Rows are points. The points of each table are mixes of a few directions, plus a little noise. Count the directions of each table, and those that both share. Where both have some left over, give the other angles between the two spaces (their principal angles), to ten degrees, smallest first.
(in the rows, 128 means zero)

First (6 x 2):
[[110 120]
 [148 138]
 [ 95 113]
 [100 115]
 [235 178]
 [ 79 106]]
Second, 7 rows:
[[120  43]
 [128 134]
 [126 105]
 [132 171]
 [128 127]
 [138 234]
 [124  82]]
Directions: first 1, second 1, shared 0; angles 60

First, 9 rows:
[[231  78 168 197 164  83]
 [145 120 134 139 134 121]
 [187  99 151 168 148 103]
 [163 111 142 152 140 113]
 [182 101 149 165 147 105]
 [ 81 151 110  97 112 148]
 [108 138 120 115 121 137]
 [ 40 171  94  69  98 166]
 [ 14 184  84  52  89 177]]
Second, 7 rows:
[[130 107  88   9 120 129]
 [129 174 126 237 155 151]
 [134  77 187 118 101  87]
 [175 144 111 189 167 136]
 [118 112 153 122 112 114]
 [120 170  48  74 149 170]
 [ 89 113 183 146  93 110]]
Directions: first 1, second 3, shared 1

First (11 x 11):
[[153 130 153 175  80 135 150 186 108 137 120]
 [174 105 130 167  81 168 133 202 151 151 157]
 [120 107  86  76 175 147  93  85 180 130 164]
 [ 99 137 118  94 166 108 118  75 126 115 119]
 [101 149 140 119 143  97 136  94  97 112  99]
 [120 151 160 156 106 102 153 138  81 119  92]
 [159 101 109 132 115 167 115 163 170 147 167]
 [ 90 139 113  81 180 103 113  56 127 111 117]
 [175 108 136 174  74 165 138 209 144 151 151]
 [115 133 124 113 145 118 124 104 125 122 122]
 [103 148 139 120 142  99 135  97  99 113 100]]
Second (10 x 11):
[[118 119 108 134  84 104 122  81 136 157 105]
 [119  78 158 139 139 170 170  85 103 187 180]
 [147 130 231  91 215 170 127 249 157  69  95]
 [125 135 103 133 106 116 131 112 130 108 120]
 [134 135 154 115 148 116  87 162 139 170 110]
 [132 155  96 130 120 107 108 136 127 113 125]
 [123 100 173 120 127 144 148 125 147 126  99]
 [130 154  75 140 117 111 118 117 110 120 155]
 [128 157  71 137 101 100 116 114 123 102 130]
 [124 117 111 140 122 142 154  99 109 128 163]]
Directions: first 2, second 4, shared 0; angles 70, 80

First, 8 rows:
[[128  88 138 155 164 135 137  98 168 212 150 104  88 134 135 126 181 156]
 [111 186 149 101 127 122 113 178 123 113 163 131 142 145 114 113 100 110]
 [ 98  64 151 117 143  69 107 175 118 190 150 125  93 150  26 163 126 170]
 [101 172 135  87 108 123  93 172 148 170 169 156  57  97 112 108 129 121]
 [150 117  95 135  97 137 140  96  98  55  70 145 161 106 153 139 108 115]
 [199 151  96 116  45 122  90  68 125  77  42 147  74  40 216  72 145  51]
 [108  62  99 188 190 186 209  73 130 127 127 115 202 170 136 189 141 200]
 [128 184 160 125 149 129 135 163 114  80 153 100 205 181 132 113  94 102]]
Second:
[[126 134 144 167  77  94 127 136 193 158 179 109 102  79 183 130  91  62]
 [112  87  93 148 163 154 171  97  53  72 127 139 187 132  66 150  85 157]
 [146 182 176 109  61  87  76 176 249 197 127 114  56 117 234 115 174  82]
 [120 110 110 132 144 142 147 118  94  98 118 137 160 137 101 144 113 149]
 [131 128 129 121 146 133 123 120 110 135 131 126 120 132 108 110 138 134]
 [116 117 120 154  90 118 148 138 157 104 129 132 155 114 164 172  90 113]
 [130 145 130  88 112 137 118 161 151 106  56 150 148 175 162 165 169 174]
 [152 169 176 129 118  91  72 131 188 234 199  90  19  83 159  41 162  54]
 [132 121 113  90 186 163 128 116  57 103  85 144 149 174  64 116 165 191]
 [115  84  90 144 184 162 170  89  29  74 130 139 184 136  41 136  92 165]]
Directions: first 5, second 3, shared 1; angles 70, 90

First (8 x 32):
[[128 146 122 153 135 143 159 145 143 164 127  92  61 144 106 148  82  72
  139 132 115 152 128  98 151 168 137  93 147 111 143 161]
 [188  77 110 127 119  92  94  93 137 125 101 140 130 152 114 160 137 100
  121 154 140  38  71 130 133 101 131 168 139 116 146  75]
 [130 121  92 128 149 106 129  93 144 174 126 147  87 158 112 143 135 109
  128 160 158  84  82 103 175 124 140 135 137 123 114 122]
 [114 145 122 133 139 135 145 130 128 151 132 130 104 135 127 133 115 112
  138 135 127 137 127 115 145 142 133 112 137 133 127 147]
 [104 168 161 141 121 168 160 177 107 114 134 110 133 107 146 125  90 113
  151 103  84 193 179 133 100 161 121  88 140 145 150 169]
 [110 128 131 105 129 120 113 116 109 107 133 170 182 115 155 108 167 178
  127 128 140 115 132 151 116  99 120 148 116 155 111 113]
 [134 137 130 142 128 137 142 139 130 142 124 113 100 136 121 144  99  91
  139 130 114 133 127 117 134 148 131 110 144 125 145 142]
 [116 102 156  94 101 124  83 130 125  46 147 122 228  75 143  64 199 249
   78  84 146 170 176 177  72  82 111 172  65 115  88  95]]
Second (8 x 32):
[[160  75 153 125 113 106 104 114 126 115 146 129 114 137 106 161 134 117
   94 147 141 100 111 129 122 109 142 157 109  85 143  95]
 [ 57 184 134 132 147 162 172 157 128 154 161 113  99 113 133  97 116 148
  132 111 127 224 178 112 145 163 131  81 116 133 101 193]
 [ 60 160 159 122 151 145 165 138  96 163 181 169  94 130 143 140 120 130
  130 148 136 177 153 112 151 145 146  99 120 138 118 175]
 [145  94 141 113 116 109  99 112 118 100 131 149 163 123 133 131 156 153
  110 133 139  96 118 147 110  98 127 162 113 123 128  92]
 [181 100 109 133 120 107 107 109 134 125  92 131 132 148 121 154 122  92
  139 142 123  56  84 130 127 114 124 149 151 132 151  91]
 [158 100 105 129 125 108 107 107 157 130 116 105 117 137 103 123 141 131
  108 130 148 104 103 122 138 118 130 149 119 100 117 104]
 [116 197 139 155 117 186 167 197 122 107  96  74 146  98 150 103  71 102
  179  75  58 205 189 137  88 178 103  68 162 165 156 180]
 [147 114  86 115 135 100 102  92 141 129  99 153 159 138 134 114 164 150
  133 137 151  64  87 136 140  98 120 159 134 149 109  94]]
Directions: first 4, second 5, shared 4

First (11 x 32):
[[133 143  97 100 131 129 133 110 125 147 154 135 107 153 147 166 112 166
  124 104 118 152 136 124 102  96 111 129 137 109 147 144]
 [131 142 103 109 130 128 132 113 126 140 147 132 113 147 145 158 117 159
  128 111 119 149 138 125 108 104 115 130 134 111 143 141]
 [117 142 112 139 130 121 128 115 132 116 132 130 135 134 146 143 131 155
  155 132 119 152 158 132 124 123 124 134 121 112 138 137]
 [115 143 113 147 130 119 127 116 134 109 128 128 140 130 146 138 134 154
  162 138 118 153 164 133 127 129 127 136 117 113 137 136]
 [103 142 122 174 130 112 124 119 138  88 114 125 158 117 145 121 146 146
  184 157 119 153 179 139 142 147 136 138 107 115 130 132]
 [123 122 142 145 127 126 125 135 130 116 115 125 140 116 121 110 136 112
  135 142 132 120 129 130 141 145 136 129 123 136 120 121]
 [110 104 183 195 123 120 118 158 137  78  76 114 178  78  98  54 163  64
  155 182 144  92 131 139 182 195 162 130 105 160  92  99]
 [127 149  93 108 132 127 133 106 128 139 153 135 113 153 153 169 115 174
  137 109 115 160 149 126 103  98 112 132 132 104 149 147]
 [181  96 143  30 125 159 137 149 106 213 158 136  63 150  88 141  90  85
    7  67 148  73  17 104  98  89 112 106 172 156 122 120]
 [136 125 126 114 128 132 130 129 125 141 134 130 118 133 125 134 122 127
  113 118 129 123 116 125 122 120 124 125 134 130 129 129]
 [133  98 174 145 123 133 123 158 126 120  98 121 143  98  92  76 141  65
  106 148 147  81  91 129 159 165 147 121 126 162 100 103]]
Second, 10 rows:
[[123 120 138 141 126 129 130 136 128 116 113 127 141 119 123 112 135 114
  134 139 140 119 124 126 144 146 136 128 122 135 116 114]
 [134 121 116 101 125 139 140 129 121 143 132 135 119 142 132 142 117 134
  110 110 146 125 104 113 124 121 122 124 134 125 123 113]
 [143 165  99  98 140 117 112  96 131 164 181 128  83 154 142 178 108 177
  118 100  71 164 160 146  70  65 103 132 148 105 178 194]
 [126 112 131 122 122 138 141 139 123 125 113 132 138 128 126 120 128 115
  121 127 158 114 103 114 145 145 133 125 125 134 108  97]
 [125 148 135 154 135 111 107 117 138 119 138 119 126 117 127 125 136 136
  149 144  86 143 169 153 115 118 128 134 126 124 150 168]
 [135 137 115 109 130 129 127 119 127 144 145 130 111 141 134 148 118 145
  118 113 117 138 129 128 109 106 118 128 136 120 141 142]
 [118 130 148 166 130 117 115 132 136 103 114 120 147 106 120 102 145 113
  152 155 115 126 152 143 142 148 140 132 117 135 126 135]
 [103 125 175 214 129 106 105 143 144  70  88 111 176  77 109  64 168  87
  180 191 112 116 173 156 169 181 157 136 101 148 115 131]
 [150  93  85  26 114 173 181 138 100 181 136 155 100 180 143 176  88 141
   57  59 213 109  25  66 125 111 109 112 149 122  96  55]
 [122 129 139 148 129 122 122 131 132 115 120 124 138 116 124 114 137 120
  141 143 122 126 140 136 136 139 134 130 122 132 126 131]]
Directions: first 2, second 2, shared 1; angles 50
